Rows are points. The last column is the point's height on a tilted bowl or saddle (a function of degree 2), plus a little noise. Along how many of its main directions does it bend up, bend down or stay straight?

Points (15 x 4):
array([[-0.09, -0.42, -0.11,  0.05],
       [-0.79, -0.61,  0.06,  0.66],
       [ 0.19,  0.07,  0.31, -0.11],
       [ 0.20, -0.36, -0.23, -0.12],
       [-0.19, -0.16,  0.31,  0.04],
       [-0.45,  0.16,  0.28,  0.08],
       [ 0.23, -0.35,  0.27, -0.30],
       [-0.18, -0.25, -0.04,  0.02],
       [ 0.36, -0.20,  0.04, -0.25],
       [-0.39,  0.15,  0.25,  0.08],
       [ 0.85,  0.05,  0.41, -0.73],
       [-0.17, -0.52, -0.24,  0.11],
       [ 0.73,  0.74, -0.28,  0.84],
       [ 0.25,  0.36,  0.49,  0.03],
       [ 0.11,  0.14,  0.18, -0.01]])
Directions: 1 up, 1 down, 1 straight

Points (17 x 4):
array([[ 0.41,  0.02,  0.28, -0.06],
       [ 0.14,  0.28, -0.34, -0.11],
       [ 0.00, -0.84,  0.48, -0.94],
       [-0.04, -0.05,  0.07,  0.04],
       [ 0.04, -0.39, -0.39, -0.25],
       [-0.64,  0.00,  0.00, -0.25],
       [ 0.08,  0.20, -0.49, -0.18],
       [ 0.15, -0.13, -0.48, -0.17],
       [-0.45,  0.77,  0.26, -0.44],
       [ 0.00, -0.34, -0.27, -0.16],
       [ 0.21,  0.11,  0.27,  0.03],
       [-0.24, -0.08,  0.10, -0.02],
       [-0.02,  0.62, -0.67, -0.63],
       [-0.55, -0.18,  0.00, -0.24],
       [-0.04, -0.41,  0.51, -0.35],
       [ 0.61,  0.55, -0.06, -0.40],
       [-0.40, -0.13,  0.19, -0.13]])
Directions: 0 up, 3 down, 0 straight

Points (24 x 5):
array([[-0.19, -0.05, -0.16, -0.21,  0.06],
       [ 0.07, -0.21, -0.11,  0.09,  0.11],
       [ 0.35,  0.20,  0.36, -0.20,  0.22],
       [ 0.02,  0.24,  0.13, -0.05,  0.09],
       [ 0.24, -0.32, -0.34, -0.19,  0.22],
       [-0.32,  0.00, -0.31, -0.33,  0.19],
       [ 0.05, -0.03, -0.31,  0.15,  0.19],
       [ 0.00, -0.28,  0.42,  0.01,  0.26],
       [-0.05,  0.18, -0.31,  0.47,  0.48],
       [ 0.17,  0.44, -0.04,  0.06,  0.24],
       [-0.25,  0.05,  0.24, -0.30,  0.18],
       [-0.09, -0.20, -0.52, -0.14,  0.22],
       [-0.02,  0.18, -0.15,  0.31,  0.26],
       [ 0.04,  0.06, -0.44,  0.05,  0.24],
       [-0.37, -0.47,  0.28, -0.02,  0.38],
       [ 0.59, -0.23,  0.16, -0.14,  0.39],
       [ 0.00, -0.63,  0.02, -0.07,  0.34],
       [ 0.09,  0.25,  0.10,  0.32,  0.25],
       [-0.18, -0.06,  0.11,  0.33,  0.19],
       [-0.36, -0.94, -0.13, -0.68,  0.94],
       [-0.01,  0.58, -0.02, -0.21,  0.34],
       [-0.01, -0.19,  0.09,  0.02,  0.07],
       [ 0.11,  0.66,  0.21,  0.31,  0.53],
       [ 0.05,  0.15, -0.33,  0.17,  0.24]])
Directions: 4 up, 0 down, 0 straight
